Rows are points. The last column is the point's height on a tilted bowl or saddle (a function of degree 2), plus a little noise. Count its main directions that bend up, bend down and stay straight.
In the rows, zero is written as 128.

Points (15 x 4):
[[ 60 135  81 181]
 [106 153 135 123]
 [ 81 120 121 159]
 [133 147 115 121]
 [ 82  87 142 186]
 [147 110 160 154]
 [141 112 159 148]
 [ 89 118  68 172]
 [ 94 191 149 134]
 [168 110 198 175]
 [115  96 118 167]
 [165 152 164 145]
 [174 113 195 179]
 [148 178 148 127]
 [132 122 112 139]]
Directions: 2 up, 0 down, 1 straight

Points (17 x 4):
[[ 96  76 115 180]
 [136 163 102 133]
 [167 115 120 150]
 [103 173 117 146]
 [155  89  92 188]
 [137 160 105 131]
 [137 120 147 132]
 [110  88 102 167]
 [ 78 114 140 153]
 [145 121  73 158]
 [136 104  60 174]
 [105 123 147 137]
 [111 198 170 158]
 [162 128 152 126]
 [ 82  68  92 190]
 [177  95 201 172]
 [ 91 135 115 138]]
Directions: 2 up, 0 down, 1 straight

Points (24 x 5):
[[132 140 169 132 121]
 [161 105 146 128 139]
 [ 90 145  85  91 167]
 [ 98  78 145 147 107]
 [ 99 158  75 193 206]
 [122 159 126 163 144]
 [168 118 112 122 137]
 [177 114 121 205 215]
 [110 111 147 196 138]
 [ 87 125 138 104 116]
 [100 144 151 129 112]
 [ 98 117 182  95 108]
 [130 142 129 141 124]
 [134  76 168 135 128]
 [149 143 140 153 140]
 [110 151 170 161 125]
 [ 74 181 129 134 162]
 [145 184 139 147 164]
 [219 138 122 107 193]
 [133 107 218 103 142]
 [111 177 169  74 157]
 [ 97  96 116 172 127]
 [117  67 119 162 134]
 [121 164 107 183 172]]
Directions: 3 up, 0 down, 1 straight

Points (23 x 5):
[[122 126 122 100 104]
 [138 153  88 154 109]
 [134 144 148 104 106]
 [133 219 200  95 108]
 [145 192 113 118 105]
 [112 114 112  93 101]
 [188 165 105 227 120]
 [171 149 115 109 100]
 [104 135 162 143 109]
 [ 68 125 206  61  40]
 [127 103 112  94  99]
 [155 122 110  94  96]
 [139 136 124 142 118]
 [179 111 105 101  91]
 [116 111  83 141 112]
 [146 116 142  84  91]
 [146 154 183 125 109]
 [133  46 153 104  74]
 [ 89 130 139 144 110]
 [ 55 118 143 105  90]
 [118  93 192 139  81]
 [143 128 151  86  93]
 [130 144 116 114 110]]
Directions: 0 up, 2 down, 2 straight
